Each row of a before or after table is a point. One or more steps were done to the points. Then noise was added and the rows were shuffled. The steps act on how far a point lies along the listed directions, d1 being the first. Write out the steps. A step turns or swaps two directions, mirrors them in a line or flattens them onto one, adds a multiple of one to another, or multiplies one. Angles are multiples of 10 degrees, from the lower direction toward the higher: turns from -170 to 170, lines from 10 to 170 but not 90. Use the fewest steps. Two steps may share a direction if one is a turn and the other turns, adds or multiplies; they go together, in the order done. Otherwise the lowest direction goes first.

Directions:
(1): [-3.3  2.2]
(2): [-2.2 -3.3]
Before (12 x 2):
[[-0.3  2.7]
 [-0.6 -0.6]
 [-2.2  1.0]
 [ 2.4  5.1]
 [-4.1  0.5]
 [ 3.5  2.8]
 [ 2.1 -3.0]
 [ 5.8  2.8]
 [-4.7 -0.4]
 [ 2.7 -1.6]
 [-4.3  0.2]
 [ 0.5 -0.4]]
After (12 x 2):
[[ 0.7 -0.2]
 [ 0.6  3.1]
 [ 1.0 -4.2]
 [ 2.1  3.0]
 [ 0.3  0.6]
 [-0.2 -2.3]
 [-5.6  0.5]
 [-3.7  2.1]
 [-2.5 -1.1]
 [-4.6  4.5]
 [ 2.1 -4.3]
 [ 1.3 -4.0]]
Steps: turn d1 and d2 by 110 degrees

Directions:
(1): [-2.4 -3.6  3.4  3.2 -3.7  0.3  0.8 -2.9]
(2): [-4.9 -0.6 -4.5  2.3  2.4 -2.5  0.1 -1.0]
(3): [-1.5 -5.1 -0.1 -4.0  2.5  2.5  2.4  0.9]
(4): [-0.7  1.1  1.9  4.1  1.8  1.4  3.7  4.8]
(5): [ 4.3 -2.5 -2.9  1.0 -1.6 -3.3  3.9  0.1]
(6): [ 1.0 -2.8 -3.1  2.2 -1.9  2.9 -4.1  3.2]
Before (11 x 8):
[[ 4.6  1.5  2.5  1.0 -1.5 -4.4  4.7 -1.6]
 [-0.9 -1.6 -0.1 -1.9  3.1 -1.3  0.9 -0.7]
 [-3.1 -0.1  1.9  1.2  1.8  1.7  0.0  0.4]
 [ 1.6  3.3 -3.4  2.7 -1.6  0.2 -1.8  2.0]
 [ 8.2  2.8 -0.7  0.0 -4.0 -3.1  2.9  2.1]
 [ 1.5 -1.3  4.1 -1.6 -1.0  2.5  2.3  0.7]
 [-5.2 -5.2 -1.8 -1.4  0.6  2.7 -3.1  2.9]
 [-6.8 -6.6  0.1  1.3  0.3  2.0  0.7  2.0]
 [ 4.2 -1.2  1.2 -3.8 -5.6 -1.4 -4.0 -5.0]
 [-3.7 -3.6 -0.9 -4.6  1.7  4.5 -1.0  2.3]
 [ 1.7 -0.5 -4.1  3.8 -2.0 -2.9 -0.4  1.6]]
After (11 x 8):
[[ 1.1 -0.7  3.6  0.2  0.0  2.2  0.6  1.5]
 [-4.2 -5.4  4.6 -1.2 -1.1  4.4 -0.3  2.5]
 [ 1.8 -3.8 -0.7  1.3 -1.4 -0.4  4.0  0.8]
 [-4.2  1.8 -0.9  1.5  1.4 -1.4 -1.2  0.1]
 [-1.1  2.7 -6.5  3.0  0.9 -6.2  2.6 -0.1]
 [ 2.0 -2.2 -3.4 -1.7 -4.1 -5.0 -1.5 -5.9]
 [-1.6  1.5 -2.8  5.0  0.1 -5.0  1.2 -1.6]
 [ 0.2  4.5 -1.3  0.6  0.5 -0.2  0.1  0.2]
 [ 0.7 -4.1 -0.1 -5.2 -0.3  4.5  0.6  2.7]
 [-1.6 -4.4  3.2 -4.4 -0.5  3.8 -1.1  2.7]
 [-0.4 -1.2  0.1 -1.3  2.2  0.6 -1.1  0.8]]
Steps: turn d2 and d5 by -90 degrees; flatten d3 and d6 onto the line at 20 degrees

Directions:
(1): [-2.8 -3.9  0.6  1.7  1.4 -2.8  1.3  3.3 -1.4 -4.0  2.6  4.6]
(2): [ 4.1 -3.8  0.4 -2.9  3.6  0.3 -1.1  0.8  4.5 -3.6 -2.2 -1.4]
(3): [-0.7 -1.2  0.2 -0.6  1.2 -6.3  1.3  3.5 -0.8  3.7 -1.2 -4.6]
(4): [ 4.0 -0.1 -1.7 -2.2  4.0 -0.8  3.3 -3.1 -5.4  0.7  0.7  1.6]
(5): [-0.4 -3.7 -7.1  2.1 -2.4  1.7  3.7 -0.3  1.0 -0.1 -0.8 -1.7]
(6): [ 2.0  1.1  0.5  0.9  1.3  5.0  1.5  7.1 -1.9  1.5 -1.8  0.8]
Before (11 x 12):
[[ 2.5 -2.4  1.5  1.0  5.2  0.2  1.4  6.9 -4.8  1.3 -0.6  2.1]
 [ 1.0  1.3 -2.2 -0.4  0.7 -1.2  3.6  0.6 -3.4  3.3 -1.3 -1.3]
 [ 4.2  2.7  0.6 -1.8  0.7  4.2 -1.3  0.3  1.1  1.2 -1.9 -2.2]
 [ 1.1  3.1  4.7 -1.0  1.5  3.3  0.4  2.1 -1.9 -1.9  0.3  1.6]
 [-0.6  0.9  0.6 -0.5  0.3 -1.8  1.5  7.0  2.7  6.4 -4.6 -8.6]
 [-0.6  6.1  4.5  0.1  1.6 -2.1 -1.5  3.2 -3.0  4.5 -1.4 -4.3]
 [ 0.5 -1.2 -2.7  0.9 -2.0  5.1 -1.1  5.0  3.9 -1.9 -3.5 -2.0]
 [ 1.5  2.4  0.9 -0.8 -2.0  1.9  0.3  1.2 -1.4  2.3 -1.1 -3.0]
 [ 1.4 -2.2 -2.9 -1.1  0.9 -1.6  1.9  1.4 -0.2 -0.6 -2.6 -3.5]
 [ 3.2 -0.4 -1.7 -0.6  5.4  0.5  2.3 -0.2 -1.4 -0.4 -0.3  1.6]
 [ 1.8  2.0  2.4  0.7 -0.3 -0.8 -1.1  1.0 -1.3 -0.6 -0.3  3.6]]
After (11 x 12):
[[ 0.2 -4.6 -2.5 -0.6  1.5 -2.2  3.0  6.3  4.3  2.0 -4.2 -7.0]
 [-5.1 -0.9 -2.5  2.5 -3.7 -2.2  0.0  2.0 -0.5 -0.9  0.8  0.5]
 [ 2.2 -2.5 -2.1 -1.7  2.4 -1.5  1.7 -0.4  0.5 -1.7 -1.4 -0.4]
 [ 3.4  5.5  2.5 -0.1  0.3  8.4  2.3  5.9 -3.0  2.3 -2.1 -0.9]
 [ 4.7  3.5  1.6  0.4 -0.5  3.7 -0.7  3.9 -1.1  1.7 -2.9  1.8]
 [ 4.1  1.1  3.8  0.0  5.1  2.5 -0.3  7.7 -4.3  3.7 -2.3  0.5]
 [-2.3 -2.8 -1.7 -0.4 -0.1 -6.7  1.2 -1.1 -0.7 -1.9  0.2 -2.2]
 [ 2.4 -1.6 -2.1 -0.1 -1.7  3.4  2.0  2.1  0.2 -0.2 -1.7 -2.5]
 [ 6.7  2.1 -0.8 -0.6  3.9  7.7  1.1  8.5  0.9  2.2 -6.8 -6.0]
 [ 0.8  1.2 -4.0  1.5 -2.3  3.9  2.7  2.7 -1.7  3.4 -1.1 -2.0]
 [ 0.5  2.1 -0.7  1.1  3.1 -1.2  2.0  0.1 -2.7  2.0  0.2  1.5]]
Steps: add -1.5 times d5 to d6; turn d1 and d5 by -70 degrees; mirror d2 and d3 in the line at 70 degrees; multiply d4 by 0.7
